Rows are points. The last column is the point's height on a tilted bowl or saddle (a function of degree 2), plus a little noise. Count its main directions that bend up, bend down and stay straight.

Points (10 x 3)
[[ 2.9 -2.6 -0.9]
 [-5.2  1.7 -5.7]
 [ 6.8  5.8 -7.3]
 [ 3.6  2.5 -0.1]
 [ 1.7  0.8  1.2]
 [-2.1  2.7 -1.0]
 [ 0.1  1.9  0.8]
 [ 1.0 -5.0 -3.4]
 [ 4.7 -0.5 -1.2]
 [-3.9  2.8 -3.7]]
Directions: 0 up, 2 down, 0 straight

Points (15 x 4)
[[ 1.2 -1.0 -3.8  3.7]
 [ 0.1 -5.9 -0.6  3.2]
 [ 3.1 -3.4  0.8  2.2]
 [-1.2 -1.0 -0.7  2.4]
 [ 3.0 -4.6  1.8  2.0]
 [ 1.1  2.9 -1.2  2.3]
 [-3.6 -3.4  3.5  1.6]
 [ 5.1  0.9  3.8  3.3]
 [-5.9 -1.9 -0.6  2.8]
 [-5.4  0.0 -4.2  4.4]
 [ 5.5  5.1  4.3  5.4]
 [ 4.7  1.1 -0.8  2.4]
 [ 3.5  0.1  4.3  3.0]
 [-1.6 -1.7 -2.9  3.6]
 [-3.0  4.0  8.7  5.8]]
Directions: 1 up, 0 down, 2 straight

Points (17 x 4)
[[ 1.1 -2.3 -0.3  2.8]
 [-1.4 -4.9  0.0  0.3]
 [ 4.9 -9.6  4.2  5.2]
 [-0.9 -6.7 -0.7 -2.5]
 [ 0.9  1.1 -0.1  3.4]
 [-2.4  0.9 -5.1  4.3]
 [ 3.0  2.0 -1.0  4.2]
 [ 0.1 -5.1 -3.3 -1.5]
 [-1.7  3.0 -0.7  2.5]
 [ 0.3 -4.7 -3.2 -0.8]
 [-3.3  4.9 -0.1  2.3]
 [-0.9  2.1 -2.9  3.2]
 [ 4.6 -0.3  1.9  7.3]
 [ 0.1 -6.4 -4.2 -3.8]
 [-2.2  7.5  1.3 -1.4]
 [-3.5 -1.2 -2.6  2.6]
 [ 1.0  4.5  3.9  3.0]]
Directions: 2 up, 1 down, 0 straight

Points (16 x 4)
[[-4.7 -1.4  2.9  2.7]
 [-0.1  3.3  2.6  2.8]
 [ 1.8  2.2 -1.2  2.1]
 [-2.8  1.2 -1.4  1.3]
 [ 4.1 -2.7  2.7  4.2]
 [-8.5 -2.1  0.0  4.3]
 [-2.9 -1.1  5.1  3.6]
 [ 1.0  0.8 -4.9  1.9]
 [ 5.2 -9.2  1.6  7.5]
 [ 2.1  2.1  2.9  3.3]
 [ 5.3 -1.3 -1.8  3.2]
 [-1.2 -0.1 -1.1  1.1]
 [-7.8  5.3  1.1  4.8]
 [-0.6 -2.4 -4.4  1.2]
 [ 1.3 -0.7  2.6  2.5]
 [-0.3  1.8 -5.0  2.1]]
Directions: 3 up, 0 down, 0 straight
